Rows are points. Each table stands for the endless flat space through its points: a line for two points, a plane for three, and so on. Write the one point that lies in both, or say that there is none.

First (2 x 3):
[[  8  14 -23]
 [  5  20 -25]]
Second (2 x 3):
[[ 14  11 -15]
 [ 12   9 -19]]
They share: [ 11   8 -21]

First (6 x 8):
[[-20  14 -13  12  37 -12  -6   8]
 [-18   2  -4 -10  18 -29 -13  -4]
 [  2  -2 -25 -21   8  -7  25   7]
 [-22  13  21 -26   1 -43 -31  13]
 [-22  18  -4   7  41 -26 -23  -3]
 [ 10   2 -20   8  11 -24  17   8]]
Second (3 x 8):
[[ -3   4 -13 -18  15 -21  -7   3]
 [-30  26 -13 -15  19  -5 -13  19]
 [-16  15 -35 -30  -1 -19 -27  16]]
They share: no point

First (4 x 11):
[[  7   7  -8 -32  13 -15  16  15  -3   7  11]
 [ 21   4 -17   6   4 -24  10   2  -7   6 -33]
 [  2   9  -6 -32  25 -10  -3  27   9  13  -6]
 [  6  20  -9 -18  14  -7   1  16   5  18 -12]]
Second (5 x 11):
[[ 18 -22 -32 -19  14 -31  11  14   9 -12  -6]
 [  4  -6   4 -26   1   2  12  -6  -4  10  -4]
 [ 11 -10  -5 -26   4 -10  16   1   0   1  -8]
 [ 23  36   0 -21  28 -46  24  43 -16   7 -26]
 [ -1 -34 -31 -30   8 -22  14   1   6 -15   4]]
They share: [ 12   0 -11 -20  14 -21  11  14  -3   4  -8]

First (4 x 18):
[[-32  22  16 -13 -14   3 -14  -5  -8 -31  11  16  25   2   2 -11  22  -2]
 [-16  18   2 -11   6  35 -24  23 -22 -17  -5   8  11  10  32  -1   0   4]
 [-16  14  -1  -6 -16   7 -15   3 -13 -20  13  10  24  14   7   0  11  -1]
 [-33  26  18 -16   1  22 -21   8 -11 -29  -3  13  18   0  18 -14  16  -1]]
Second (4 x 18):
[[ 17  -3  14   0 -18  24 -15  54 -41   0  19  41  40   4 -35 -11  21  18]
 [-10  17 -18 -18 -21  31 -24  14 -30 -19  -1  14  12  22   8  -4   9  18]
 [  6  34 -16   6   7  27 -44  24 -13 -15  19  25  23  41   6  11   8  30]
 [-42  21 -18 -26 -11  12 -22 -26  -4 -34  -6 -23 -12  16  55  15  -7  -8]]
They share: no point

First (3 x 24):
[[  2   3 -35  28  11  15  -7   3  14 -30  -7 -31   9 -22  -2  -8   3  25
  -16   9 -31 -21 -10   7]
 [-18   7 -23  20  -9   3  -3  19  -2 -18  -7 -43   9 -14  10 -24 -21  33
  -16  17 -19  -1 -34   3]
 [ 12  13 -25  20   9  29 -13  -5  14 -28 -23  -1  25 -14  -4  -4  -5   9
    4  -3 -21 -23  18  13]]
Second (4 x 24):
[[  7   8 -14  24  -6  13 -11  22   4 -44 -21 -13  15  -1  21  -8 -25   0
   13 -16 -33 -18  -3  21]
 [-11  -3 -21  16 -19  17 -13  17  18   2   0  -1   5  -9   7 -23   0  28
    7   2 -14 -12 -12  17]
 [  3  13 -41 -10 -15   9 -45  37  10 -12  32  11  27   7  19 -45  24  30
   11  14   2 -40   2  33]
 [  6   3 -14  24 -11  12 -13  27   8 -40 -15  -8  10   1  24 -10 -20   1
   17 -19 -34 -20  -5  25]]
They share: [ -3  13 -20  17  -3  18  -9   7   4 -21 -19 -16  21 -11   4 -15 -18  18
  -1   5 -16 -10  -4   9]

First (4 x 24):
[[ -7  -7 -14  37   2 -14  -2  14 -18 -12  -1  -8  28   8  13  19  22  -5
   -2 -25 -17   4   1   7]
 [-30  -8 -26  -5  13 -20 -20  36 -13   4  -7 -21  26  -7  -1   3  13   2
   14 -18   3 -27 -24  31]
 [-13 -42 -18  38  33 -26   1  17 -38  -9  31  19   7 -10  10  11  -4  -8
   -8 -27  -7 -20  16  21]
 [-21 -32 -26  28  31 -26  -5  27 -34   1  23   9  17 -10   8   3   4   2
   -4 -27  -3 -24   6  25]]
Second (2 x 24):
[[-26   1   1  30  -9 -19 -12  28  -6   4  -3  -3   9   7  21  32  13   0
   18 -20  -3   3  -6  20]
 [ -6 -19 -24  10  16 -14  -7  13 -21 -21  -3 -18  29  -3  -4   7  13 -15
   -2 -20 -13 -17 -11  15]]
They share: [-14 -11 -14  18   6 -16  -9  19 -15 -11  -3 -12  21   1   6  17  13  -9
   6 -20  -9  -9  -9  17]

First (3 x 24):
[[  6   3  -5  19 -11  -4 -36  20  -1  -8  14  10   7 -18   8   6  -8  19
  -26   3  17  -1  -5  39]
 [ 17   7  -2  25  -3  -6 -31  27   2  -9  28  11   1 -25  15   8  -8  31
  -32   2  25  -7   8  45]
 [ 19 -33  10   7 -27 -14 -11 -29   0   1   0 -13 -23  17  15  16   6   9
   14 -16 -13 -17 -24 -15]]
Second (6 x 24):
[[ 42 -37   9  20 -39   6  10   2  -6 -13  36  -1  -5 -17  25  -9   2  24
  -15 -11  15 -22   0  -9]
 [ 33 -21 -13  10   6  -2 -37   8 -13  -1  33  -2 -17 -10 -13  21   2   0
  -15  33 -16 -10 -17  33]
 [  3 -25   1  28  15 -13 -18   2 -32 -19  14 -37 -44   8  21  12 -10  35
  -27 -13  30  15  10  24]
 [ 22 -21  23  -7 -15  -7 -35   0  14  -2  40  11 -19 -41  12 -11  16   8
    7 -16 -24 -35 -36  38]
 [  5   3  19  15 -20 -17 -26 -12  27  12  -1   8   7   0  34  11  10  30
    3 -36  11 -13 -11  10]
 [ 23 -17   8   9  14  -3 -41  -3   6  17  33  -4  -5 -13  12  10  23  14
   -7  -2  -8  -5 -19  32]]
They share: [ 18 -13   4  16 -15 -10 -21  -1   1  -4  14  -1 -11  -4  15  12  -1  20
  -9  -7   6 -12  -8  15]

First (4 x 24):
[[  3  -3  36   0  -7 -25   0  17  20  21  15   1  -4 -21 -28  -2   3 -30
    6  -4 -31  -2 -42  25]
 [  4   4   4  -3 -16   5   4  19  17  -6  25  20   2   5 -29 -14  -8   0
   37 -39 -21   6 -28   2]
 [ 23  -1  -1 -12   2  17  26  30  29 -12   5  -3  11   4  -9  10  14   3
   20 -11 -23  -4 -14  24]
 [ 23  13 -30  -6  -5  41  28  21  22 -33  15   9   6  29  -6   4  11  24
   38 -30  -7  12   2   7]]
Second (4 x 24):
[[ 41  25  14   2 -16  10  19  26  16   6  23   0 -18  -7 -20   9  32 -31
    1  -1 -13   4 -40  34]
 [ 39  23  10  23 -11  21  19  25  14  17  12   7 -12  -5  -2   7  29 -37
    5  -2 -20   6 -45  39]
 [ 45  27  14  20 -15  20  20  28  13  18  16   6 -17  -8  -7   8  34 -42
    1  -1 -19   5 -50  41]
 [ 45  21 -10  -8  -6  -4   7  20  32  -8  25   2  14  -7 -12   1  14 -15
   17   9   9 -12 -22  36]]
They share: [ 15   9   2   1  -3   8  16  14  20  -5  13  -1  -4   5 -12   7  14  -6
  14  -6 -15   9 -16  21]

First (7 x 24):
[[-12 -13  36  25  10 -34  15   3  -4  17  -3 -38  38  -1 -18 -26   5  11
   27   8   1  30  25  -6]
 [  7  -8  18   2  22 -17  42  15 -16  17  -4 -25  24  20   1 -10  13   1
   13  16  16  24  33  -6]
 [ 11 -39   8   7  42   3  -8  48   9   9 -34   0  21  10  13 -18   3 -13
   15  11  -1  19  10 -23]
 [ -8   6  19  -7  -1 -31  49  -8 -33  23  18 -44  21  23 -22 -19  12  13
   10  21  15  32  37  10]
 [ 35 -31  23  10  20  -2  39  40  16  16  -9 -16  21  17  29 -10  23 -18
   11  23  29  11  24 -37]
 [ 13 -21  -3 -15   4   5  -3  24 -17  -1 -10 -13  -4  23 -10 -22   4  -5
   -2  15  -6  30  -6  -6]
 [ 51   0  32  24  -9   4  39   2  -3 -27 -11 -18   5  10  10   3  18   1
    5  -1  10  24 -10 -27]]
Second (5 x 24):
[[ 12  -9  -1   9  20  -6  -7  -1  -4 -11 -11 -11  14  26  -7  -7  -7  -4
    8  -2   4  21  13 -26]
 [ 27  -6   3  17  14  -7  -5   4 -11  -3 -20 -21  11  17  -2 -19  -2   1
    9   5  12  34  26 -36]
 [ 18  -5   1  14  11  -3  -4   0  -6  -2 -13 -11  17  16   0 -14  -3  -4
    7   3   1  26  18 -32]
 [ -1 -12   6  -1  20 -11  12  -6  12  -9 -21   6  29  19  -9  -8 -15 -10
   -8  -1  -7  14   0 -11]
 [-12 -19  38  -9  28 -16  61  22  21   3 -40   0  34   3  -7 -22 -10   8
   -2  19  -2  10  -6  15]]
They share: no point

First (7 x 24):
[[ 11 -20 -22  21  -9 -16  -4 -31 -29  30  29 -13 -24 -39  17   0 -22  21
  -11  32   3   5  -2  19]
 [ 11   0 -45  19 -47 -38   6 -41 -13   1  18 -21  -4 -54  17 -10 -28  11
  -28  11  -4   4  10 -10]
 [ -4  -8  -9  22  10  -7  -4 -13 -36   9  43  13 -19 -20  25  -7 -27  38
    6  32   9 -12   0  15]
 [ 16 -16 -39  16  -6  13 -16 -26 -13  24  37  -2 -41 -31  22 -10  -6  36
    0  57  -6   1  -8  38]
 [ -6 -14  48   6   6 -43 -24 -20  -5  31  -6 -10  21  24  -2  -4 -34  28
  -29 -34  -5   8  12  13]
 [ 18   3  -2   8   0 -24 -37  -9  12  -6   3 -12   8   4  15 -17  -8  33
  -19 -14  -9  12  31 -12]
 [-16  -9  41  17  26  -5 -39  -1 -11  42   7  11  -1  28 -11  -2 -35  18
    7  -5  -3  15  -6  39]]
Second (2 x 24):
[[  4  -2 -11  20  -6 -23 -30 -16 -12  16   9 -11 -10 -17   9  -6 -26  21
  -11   9   0  11   7   9]
 [ -4   6 -15  28   0 -29 -40 -14 -20  12  -1 -19 -16  -7  13   0 -30  25
  -17  17   0  19   5  11]]
They share: no point

First (4 x 24):
[[ -3  -9  21  -3   5   0   0  -8   7 -32 -19  -3  32  20  -3   3  15  16
   31  -2 -11  -9 -33  11]
 [ 12   0  11  -7  11   5  16 -10   3 -43 -38  -4  36  33   8 -11  -6  32
   16 -24 -18   2 -31   8]
 [ 38  16  -7 -29 -17   5  14 -14   7 -19 -36 -22  12  27  16 -35 -34  30
    0 -38  -8 -22 -15  -4]
 [ -1  -5  15  -1   7  -6   1  -3   2 -29 -11   0  32  11  -7   3  17  17
   36   2 -10 -12 -26   8]]
Second (3 x 24):
[[ 21   8  -2 -15  -5   2   3  -2   9 -25 -22  -6  21  13   1 -15 -11  18
   19 -16  -4 -26 -13   4]
 [ 24  10  -7 -15  -3   7   1   3  14 -30 -26  -1  22  12   0 -15 -16  15
   17 -18  -1 -31  -8   7]
 [ 22  16  -6 -13   1   9  -2  -2  18 -25 -30  -2  25  14   3 -15 -19  16
   19 -17  -6 -26  -7   7]]
They share: [ 18   6   3 -15  -7  -3   5  -7   4 -20 -18 -11  20  14   2 -15  -6  21
  21 -14  -7 -21 -18   1]

First (6 x 24):
[[  8  16   1  12 -13  27  11 -15  17   4   5  -5 -24  -8   1   8   3  -6
    3   8  14 -12   2  -7]
 [ -3  13 -14 -10  -1   8 -16 -13  -8 -25 -10  -5 -10 -18  33  15 -13  -6
  -12   6 -21   2 -18 -21]
 [ 11  13  -3  -9  -4   2 -13  -6  -9 -25  -4 -10 -17 -21  24  20 -13  -7
  -24  13 -14  -6 -17 -18]
 [  8  24   9   5   5  20  -6 -12  -7 -15  -1   1 -35 -24  12  23 -13 -15
  -13  20   0 -13   4 -23]
 [  7   0 -10 -15   5  -7  15 -23 -11   6   5 -28  -6 -39   9   1 -25 -13
  -13  18   1  15  -4  16]
 [-13   5 -31 -10 -13  12  37 -11 -24  16  -3 -19  21  -9  25 -29 -21  16
   23  -3   1  19 -20  22]]
Second (2 x 24):
[[ -5   6 -19  -1 -14  12  16 -13 -11  -2  -3  -6  -4  -8  21  -4 -10   0
    5   0   2  -1 -17  -5]
 [  7  30   1 -13  10  20  -4  -5  -7  -6  -3 -22  -4 -28  21   4 -22   8
   -3  20 -18  15  -1   7]]
They share: [ -2  12 -14  -4  -8  14  11 -11 -10  -3  -3 -10  -4 -13  21  -2 -13   2
   3   5  -3   3 -13  -2]

First (5 x 24):
[[ 27 -27  11 -21   0  -7 -31  27 -12   0 -16  14  -3  12   5   0   8  19
  -28   6  13  39 -16   9]
 [-33  43 -20   7   3 -41 -13  40  17  12  17 -22  18  22  31  -1 -10 -18
  -10  20  37  14 -14  38]
 [ -9  18 -19  -6 -15 -19 -34  27 -12   9  -6  -8  15   2  16 -16  -7   9
  -29   9  10  22   0  21]
 [ 19  13 -18  -3 -21   3 -31   6 -27  18 -11  16  28  -8  13 -43  -8  34
  -38  12  -3  14   4  -2]
 [  5 -13  17 -13  -8  -3 -25  31 -13 -16 -13  15  27  -5  -5 -16  -6   2
   -3  -3   4  15  -5   8]]
Second (6 x 24):
[[ 17  20 -16  -9 -10 -14 -32  15  -9  41  19  23  38  53  37 -19  52  32
  -44  15  25  34  -5  37]
 [ -3  46  12  26  26  -7 -25 -24   6   7  23  39  38  24  19 -16  35   3
  -21 -10  50  50 -28  20]
 [  5  38  12 -14   6  -5 -13   8   0  13   5  11  38   8  31 -22   9  11
   -1  10  14  24 -18   4]
 [  0  52  25   2  30   3  -8 -10  11   9   8  28  40  -4  36   2  -4   2
    6   3  30  25 -11 -11]
 [ 12 -20 -25  22 -10 -14 -20  33  -3  13  -4  16   0  17  -1 -22 -18   4
  -44  18  26  11 -21  10]
 [ 16 -14 -27  -6 -28 -19 -24  42 -13  21  -2   0  12  30   8 -42   8  18
  -40  23   8  15 -23  25]]
They share: [  9  13  -6  -1  -1 -13 -16  21  -3  13   2   9  20  12  19 -19  -4  12
 -21  17  20  17 -13  11]

First (7 x 24):
[[-12   6 -11 -27 -30  32  -8  14  -9  39 -16 -20   8  13   9 -18 -18  33
   -7  -7  -1  26  13 -14]
 [-21 -23   7 -15 -45  39 -33   8  10  52   4 -42   4  -1   7 -16 -26  32
   -7  33 -15  11  19 -29]
 [-46  14 -42   8 -24   6  -3 -10   5  19 -21  12  -9 -32   6  22  -9   8
  -15 -12  10 -20   4 -10]
 [-11  -1 -12   9 -29  47 -30 -23  22  60  -6 -11  -8 -39  13 -11 -13   5
   -2  21   7  34   1 -55]
 [-31  -3  12 -12 -28  58 -25  -5   6  31 -22  -1  20   2  12  12  -1  48
  -14 -23 -25  30  25 -16]
 [-36  34 -48 -15 -10 -21  30  16 -21  -3 -20  12  -1  -6   0  12 -17   9
  -26 -31  11 -26  -5  22]
 [  8   6  43 -30  -7  32   2  21  -7  22  22 -29  31   9  -1 -22 -28  25
  -35   9 -43  39  -5  -3]]
Second (6 x 24):
[[ -3  35  13   4  -2  29  16  39   4  25  -9  16  30   3  15   4 -15  44
  -20   0 -33  23  22   7]
 [-43  13  -4 -45 -35   8 -21 -16 -14   4 -10 -26   6 -19  -7  10  -4  -8
   -5 -29   0  -1  -2 -14]
 [-13  50  14 -10   8  27  16  43   6  31 -16  28  37 -16   7   9   3  33
   -4   5 -31  19  37   9]
 [-41  18  -5 -41 -23   2 -17   3 -13  28  -4  -6  18 -14  -1  19  -4   1
    3   3 -17  23   5 -25]
 [-16   2  -2  -8 -20  30  25  38 -19  29 -20   1  11  -3 -21 -29 -23  22
  -39  -5 -20  -6   5  50]
 [ -2   2  -8   2 -14  30  21  34  -5  23 -10   3  19  11  -9 -17 -29  40
  -43  -7 -32  12   1  30]]
They share: [-20  15   0 -17 -21  19   0  13  -7  16  -8  -7  16  -2   1   2 -16  21
 -20 -13 -19  12   4   1]

First (7 x 24):
[[ -4 -21  19  34  15   6 -15   9  14   9 -16  53   6 -30  -4 -30  27 -40
  -12  -7 -10 -26 -48  -4]
 [ 10   2  13   5  14  21  16 -10 -12  10  12  20  14 -21 -10 -16  18 -17
   -1  18 -19  -5 -16  -4]
 [ 13  21  28  11  37  12  17  28 -32  46  -9  15   9  13  19  13  23  16
   -1 -18 -14 -12 -12   5]
 [ 35   0   5  14   5  34  23  -5 -28  45  16  22  28 -11 -12 -24  43  -5
    8  11 -12  -5   8 -11]
 [ 18 -17   0  24  14  38  30  16 -27  34  35  12  36 -23 -14 -34  37  -8
   -2  21 -13  -3   4  -1]
 [ 11  32  28 -26  -5   7  -5 -20 -26  19   2   7 -21   0 -12   9  -2   2
    7  20 -29  12 -21   4]
 [  1 -17   6  29  34  18  24  51 -38  40  25   2  22 -20  -7 -12  20  11
  -24   5  -8  -4  -7  28]]
Second (3 x 24):
[[  2  27   2 -24  28  38  20  11 -10  -2  -2  -3  -7 -30  13 -33 -20  -3
   19  19 -22   3  -9  -9]
 [ -6  15  26  -8  32  18  20  -9  -6  14  18  17  13 -18  -3  -9   4  -7
    3  35  -2 -13 -25  15]
 [  0  18   5 -15  23  29  17  11 -15   4   5   0  -3 -25   7 -25  -9  -4
   11  17 -23   3 -14  -3]]
They share: no point

First (2 x 24):
[[-14  -1  26   0 -14 -12  23   5   5 -10  17  19   5  17   7  33   9   5
  -30  13   7 -27 -22   3]
 [-18 -21   6 -16  -6 -12  15   5  21 -22  -7  15 -15  -3  11  13   5  -3
  -18  -7   3 -15  -2   3]]
Second (2 x 24):
[[-16 -12  11  -7  -7 -12  10   4   9 -27   3  16 -17  -7  16  13   6  -4
  -25  -3   9 -22  -4  11]
 [-16 -12  21   1  -7 -16   2   0   1 -35   9  18 -27 -15  22  11   0 -10
  -35   1  11 -26  -2  19]]
They share: no point

First (4 x 24):
[[ 18  -7  26  25  -6  11   1  24  24 -25  27 -13  30  21  -5  10  27  11
   -8   0  -5  25 -12 -14]
 [ 25 -34  29   3   4  10  10  23  15 -26   9 -14  25  10 -18  24   4  12
   -7  -5  -6  12 -10  -4]
 [ 23 -18  23  14   1   6  11  29   8 -28  24 -20  22  16  -8  13  18   3
   -9  -2  -6   8  -5   1]
 [ 19 -58  25 -16  -1  18  13  11  12 -18 -12  -6  20   8 -24  37 -22  19
  -15 -20   2   6 -21  -9]]
Second (6 x 24):
[[  0   2 -10 -17   2 -13   8 -19   6  -7  28   8  30  13 -28  26  19   0
    6 -20 -15   2 -11 -18]
 [ -8  -3  -6 -26  -7 -24  22 -25   2 -11  37  18  31   5 -26  17  17  -7
    0 -25  -3  -6 -10 -27]
 [  3 -11  19 -11 -24  -9  25  -7  23 -24  38   0  19   6   3  25  14  25
   -5 -23   5   4 -27 -19]
 [ 21 -43  56  25  -8  32  13  57  28 -31   0 -37  29  16  27   8   3  22
  -20   4   7  13 -29   8]
 [  0 -21 -10  -5  11  -5 -10 -11   6 -11  23   0  17  34 -45  17  29  -7
   -5  -3  -6   6   2 -12]
 [  1 -16  28 -14   5  -2  27  18  11 -13   8  -6  54  -6   6   9   3  -4
    2 -11  -9  -6 -23  -7]]
They share: [ 14 -21  18  12  -9  13   8  20  11 -21  18 -13  21  21  -5  15  11   8
 -16 -11   1  11 -15  -9]

First (5 x 24):
[[  0   9 -28  -9  13 -18 -36 -11 -36 -19  31  14 -11   7  36  -3 -38   4
  -11  21 -21  -1 -30  -9]
 [ 30  33   6   5  17  -4 -39 -14 -17  14  -2  -2  17   8  15  36   0   9
  -18  20  -2  41 -20  -5]
 [ -6  38  -1   7  19  12   7 -16 -27   6  23  20  25 -24   1   6  16  32
   -4  21  17   2   8 -33]
 [ 38   3 -23  -8  -5  15 -16 -19 -13   0  -3  14  18  14   2   2   7   3
   -4 -13 -15   0 -14   9]
 [ -6  21 -22   5   9  -4 -19   2 -29 -10  34  34   1   0  15 -20 -12  -3
    6  -8  -2 -23  -8 -21]]
Second (5 x 24):
[[  3  24 -12  14  -8   8 -38 -22 -23  -5   8  36  22  20  -6  17  20  27
   10   6 -15  13  12  -6]
 [ 17  49 -18  19  18  48 -13 -12  -4 -11   6   3   1 -11 -20  19  15  -9
   19  46 -28   3 -17 -16]
 [ 18  17 -17   9  22  20  -7 -33 -12  13  13  10  18   6  -9  -1   4   8
   13  11 -36   2  -3 -15]
 [ 26   7  -8 -15   2   5 -19  -8 -30   5   7  20  11   2  14   1   0   8
   -6 -15  -1   2 -10   1]
 [ 29  22 -11  -6  16  27  -6  -9 -17   3   4   4   3 -10   1   3  -2  -7
    5  10 -14  -1 -25  -8]]
They share: no point

First (6 x 24):
[[-10   0   4  27  -6   8  41 -12  35  -5   4  13  27  -7  10   9  36 -27
   17  43 -46  17 -24  -2]
 [-24  -5 -25  10 -23 -32 -13 -54  -6  42  -3 -34  14  11  37  44   7 -46
   -9  14 -33 -33  18  -5]
 [  0  13  17  16   1 -56  17 -18 -18  18  21  20  14  -7  19   2  31 -10
   15  20 -33  -3  12  13]
 [-22  -2 -24   7 -16 -47 -13 -38 -25  35   8 -19   8  12  21  31   3 -33
  -12  -6 -21 -28  21  -8]
 [-20  16  15   6   7 -28  24 -17 -14  21  18  -9  14 -10   8  12  36 -14
   31  24 -30 -11  19  -8]
 [-27  16  -8   4  -2 -41  11 -18 -30  30  22 -14  11   3   2  19  24 -17
   13   1 -18 -22  33 -17]]
Second (3 x 24):
[[-21 -20  29  31  25  -2  20 -12  -3  30  -6   8  14 -19   4 -16  22 -25
   36  -4 -24   9 -18 -17]
 [ -6 -17  11  16   7 -17  26 -27 -15  18   6   2  11 -10  16  -1  10 -25
   21   2 -30  -9  -9  -5]
 [-26 -18  27  26  26  -1  14  -7  -2  24  -6   5  11 -18  -2 -13  21 -23
   33  -5 -21  12 -20 -20]]
They share: [-21 -11   5   1  10 -14   8 -12 -12   0   6  -7   2  -7  -2   8   7 -19
  12  -1 -21   0 -15 -14]

First (4 x 24):
[[  4 -26  12   3  31  -9  -3   6  12 -18  -5   9  -2   1 -20 -14 -21  20
  -18   3  27   9  10  -5]
 [ -2 -10  -1  12  26 -17  -3 -16  10 -17  -6  16  13   3 -17  -6 -15   6
  -27   7  20   9   5  -3]
 [-12 -15  -9   8   8  -9  -8  -6  24 -14 -16  13   6  12  -9  -4 -11  15
  -12   9  11  24 -11 -22]
 [-10 -43   6  -7  -1   7  -8  36  42 -17 -25   0 -23  14  -6 -16 -17  45
   15   5  16  36 -20 -44]]
Second (5 x 24):
[[-10 -16   9   1   6  -3 -13   5   4 -15  -8  13  12   2  -7 -22 -23  34
   -9  -3  -2  13  -1 -25]
 [ -6 -37 -29  11   9 -19   6  -7  41 -19 -26  -1   1   2 -14   5  18  -7
  -30  11  33  44 -21  -3]
 [ -7 -44 -13  11 -20  -1 -19  18  12 -44 -12   8  -3  -1   6 -20 -13  20
  -43  -3  -2  24 -12 -32]
 [-29 -28 -11   9   2 -15  -9  28   0 -24 -16  -2  17  -5   0 -26  -5  14
  -37  -3   8  18 -24 -18]
 [ -1   7  20 -13  42 -15  -3 -20  17  20  -3  21  19  13 -29  -4 -24  36
   27   4   8  11   8 -10]]
They share: no point

First (7 x 24):
[[ 25  29  24   0  16  37  27  -2  25  28  48  34  50   6 -10  -7  35   4
   29 -16 -19 -32  31   2]
 [ -1   6 -10  -2 -20  31  -5  30 -21 -51 -14   4  23   0 -15   0   2 -33
    9  23 -11 -33 -22  24]
 [ 20 -10 -12   4   4  19  20  29  -8 -28  -6   0  32  15 -29   1  15 -55
  -17  29  12 -15 -31  14]
 [-11  52 -21 -33  -2   1   7  12  -8 -30  36  34  19  30 -12  26  16 -21
   20   4 -56 -10 -18 -15]
 [ 10  54 -21 -20  12  19  -5  -6   9 -11  40  41  13  32 -12   0  39 -24
   13  -5 -50  -2  -7 -11]
 [ 15  46 -31  -8  11  13 -12  19   1 -36   9  20  14  28  -1  13  31 -59
    9  17 -46  -3 -47 -16]
 [ 26  29 -16   6  23  43  16  11  11  -7  17  37  47  10 -29   6  43 -43
  -25   0 -25 -27  -1  11]]
Second (5 x 24):
[[  7  46  12 -14 -32  34  11  42   0  -9  35  36  13  21 -19  -1  -5 -15
   15  29 -24   8  -7  12]
 [  8  50   4 -16 -35  28  13  41   4 -12  30  36  15  21 -20  -3  -2  -8
   12  28 -27   1  -1  14]
 [ -6  14   0 -36 -19  12   3  25   0 -28  34   6  25  -5 -22  -7  12 -24
   20  12 -25 -13 -19 -12]
 [ 10  -4   2  -8  15  14  -1  -6 -10 -26  23  -3  17   5  -3   1  26 -19
   34 -19 -11 -30 -13 -11]
 [-17  30   0 -38  -4  -2  15  16  -8 -29  21   6  17  -3 -29  -1  27 -25
   31  23 -12 -42  -7   2]]
They share: no point

First (3 x 24):
[[ -5  -2  11  -8  10  -1  -8   5  27  -8   9  15  -5   8 -22  25   8  24
    3 -34  23   6  17  -3]
 [-14  13  -1 -23  25  -7  -5   8  33 -26  -9  27   4   5 -13  22  -1   6
  -15 -25  26  -9  23 -12]
 [ -4 -13  27   3   1  -3 -11   8  15  -8  25   3  -2   3 -15  18   3  20
   11 -25  14   9  11  -4]]
Second (3 x 24):
[[ 12   7  40  23  11  18 -13  18   5 -43  14  26  12   0  -4  35   8   2
    3 -20  40  -6  -1  -1]
 [  4   3  30  11   7   8 -17  18   9 -33  12  20   8   6  -6  25  -2  10
   -1 -14  32  -4   7 -11]
 [-13  -5  12 -13   4 -12 -18  14  19 -14  10   8   1  11 -10   8 -15  19
   -6  -9  14   0  21 -23]]
They share: [-10  -3  19  -7  11  -7  -9  10  19 -20  13  11   4   1  -9  16  -3   8
  -1 -19  16  -1  15 -10]

First (7 x 24):
[[ -2   0  26  45  -7  10  48 -23 -30   7  24   6  15  21  18   9 -14   2
   26  22  -3 -24 -22  22]
 [ 20 -38  26  24 -29 -12   6  10 -40 -20 -15  13   3 -17 -17  -3  -3  -3
    1   7 -10 -16 -25  15]
 [ -9 -16  -6  32   5   0  29   0   0  -8  31 -37  35   1  20  38  -9  19
   16   2  -6   1 -23 -11]
 [ 10 -25   3  44  -6  -4  22   9  -6 -15  12 -30  52 -17  -3  28 -14   0
   24   4 -23   4 -17 -15]
 [-24 -37   9   9  34  12  46  16   4  10  59 -57  -6  27  22   4   9  31
   -5 -13  10  10 -24  -6]
 [ -9 -24   4  11   1   2   9  35   2 -25  26 -48  17  -1   7  18  16  24
   -5 -29  -7  11 -14 -18]
 [ -7   9  31  10  -7   9  12  31 -11 -28  23 -26  10  20   5  -5  28  21
    3 -37  -8   2  -8   1]]
Second (4 x 24):
[[  3 -15  47  28  -6 -15  21   5 -29 -23  31 -24  -1   4  -3   6  12  29
   23 -19  -2  -9 -35   0]
 [-41  -1  11  26 -30  34  -7  27 -30  10   5 -16  17  27  28   8  24  14
   -4 -26  -1  10   3  -3]
 [ -3 -15  48  23 -12  -7  12   4 -33 -13  34 -27   4  13   1   7  14  32
   23 -22  -5  -2 -30   0]
 [  5 -19  16  27   4 -13  28  24 -11 -35   6 -19   0  -5  -9   3   6   2
   -7  -4  -3 -12 -26   2]]
They share: no point

First (7 x 24):
[[  1   6 -63  24  24 -10  -4  22  -9  44  30 -36   3  29   3   5  -6  49
    9 -14  12   5   1 -18]
 [-24 -10  -6   7  40 -34  18   8  39  53 -20  -3  19  17 -20 -14  10  19
   15  -9  -9 -11  15 -25]
 [  9   4 -19   5  21 -18   7  -3  18  25   0 -30  12  22 -10  11  -5  34
   27 -11   2  -8  26  -6]
 [  0  -3 -54  25  24   6 -18  29 -21  42  32 -27 -15  19   1 -13  -5  43
   -2   3  -9  -5   3 -31]
 [ -5 -43 -14  -4 -10 -12   5  11 -18 -24  11  -3 -39  28 -32 -31   5 -20
   25  31  -7 -27 -38 -14]
 [-26 -18 -10  19  53 -24   8  27  21  63 -21   6  13  16 -34 -32  -2  34
   13  -8 -17  -5  10 -16]
 [-13   7 -26 -26 -28 -16  44  -6   0   0  23 -47 -11  25 -20 -17  15  -1
   57   9   7 -57   6  -8]]
Second (4 x 24):
[[ -7 -10 -18  16  15 -16  12   2   4  18  12 -16  -3  26 -28  -6  -2  22
   14  -7  -2 -29  -7 -25]
 [ -9   1 -17   1  42  -7 -13  30  -5  19  12 -30 -12  34  -2 -27  25  -2
   32  16  -7  -5  25  11]
 [-11   1 -12  18  40 -14   3  11   3  22  18 -26   8  37 -13 -15  15   9
   20  -1  10 -16  14  -4]
 [ -5  -7 -24 -10  26  -4 -16  35  -9  15   5 -26 -31  25  -6 -28  19   1
   35  22 -25  -8  17   5]]
They share: no point
